Each row is a point. Before rounding, the points of a table are all equally far from one centre. They may lie mostly on one side of it. Where is the centre, to within rounding?
In the rows, zero is written as 128.

Points (6 x 3)
[[134 125  59]
 [178 134 106]
 [145 144  81]
 [110 151 119]
 [164 118  64]
 [132 148  86]]
Centre: [131  87 114]

Points (11 x 6)
[[ 71 166 138 124 175 100]
 [ 79 191 116 143 166 130]
 [102 163 134 135 197 110]
 [ 91 191 154 106 173 118]
 [115 204 133 129 142 131]
 [ 90 169 136 161 163 129]
 [ 64 160 124 142 167 113]
 [ 99 129 139  93 182 150]
 [ 97 166 101 158 146 114]
 [ 89 121  93 123 166 130]
 [ 91 167 158 138 146 103]]
Centre: [104 157 124 115 154 129]

Points (18 x 11)
[[137 109 189 158 125 144 103 168 192 112  93]
 [100  59 169 129 100 130 173 174 137 154 116]
 [103  96 138 117 121 119  90 188 150 129 127]
 [131 124 172 127  81 133 126 165 131 173  93]
 [145  86 178 121  66 125 139 157 174 155  92]
 [133  79 169 123  84 134  99 157 178 107  91]
 [157  97 145 103  87 100 138 215 142 122 101]
 [149  78 161  98  87 116 115 166 184 152 116]
 [132  73 145 107  88 141 132 205 175 106 126]
 [105  91 174 105  88 152 123 169 123 106 113]
 [ 97  91 143 122  87 160 174 171 135 143 148]
 [104 156 158  95 106 167 140 181 127 141  92]
 [139  88 180 139  72 130 131 186 143 123 113]
 [143 131 167 107  85 136 112 194 160 139 122]
 [121  90 165 120  80 147 103 163 170 120  76]
 [106 120 171 110  89 167 119 171 166  97 123]
 [102  74 141 151  82 167 151 167 145 149 114]
 [134  93 192  95  85 148 153 182 137  93 108]]
Centre: [142 114 133 123 137 131 162 146 156 119 101]

Points (18 x 14)
[[131 147 146 135 137 106  85 106 124  76 179 130 128 122]
 [186 159 146 118 108 125 110  72 181  67 135  94  96 122]
 [161 134 151 138  70 108  77 101 153  62 148  85  87 117]
 [119 150 158 154 109  89  85 114 156  56 114 116 117 146]
 [125 144 170 171 102 104 101  54 158  85 149 128  93 131]
 [ 79 173 159 121 101 130  94  99 149 120 132 108 148  88]
 [164 112 144 138  92  73 108 116 133 124 171  47  96 151]
 [117 161 156 119 116  86 114  62 140  74 144  66 121 116]
 [126 127 148 129  87  77  98 108 146  73 155  96 107  81]
 [133 153 126 131 113  86  69  90 143  72 129  98  94 142]
 [ 88 166 157 144  98 121  90  85 130  71 147 104 108 132]
 [126 127 132 129  89  88 153  94 149  95 147  86 137 110]
 [111 152 150 144  67  87 147  91 176 113 139 100 116 147]
 [122 155 168 159  74  80  99  78 142 111  90  83 118 107]
 [117  98 182 110  84 136 120  46 140  81  92 105 115 165]
 [ 91 137 188 107  89  99 122  89 122  91 189  78 131 143]
 [ 96 133 174 141  55  93 102  89 122 109 145  97 146 122]
 [113 140 154 152  94  95 105  97 176  86 156  69 148 144]]
Centre: [140 125 190 110 118 123 104 111 149 130 128  99 102 133]
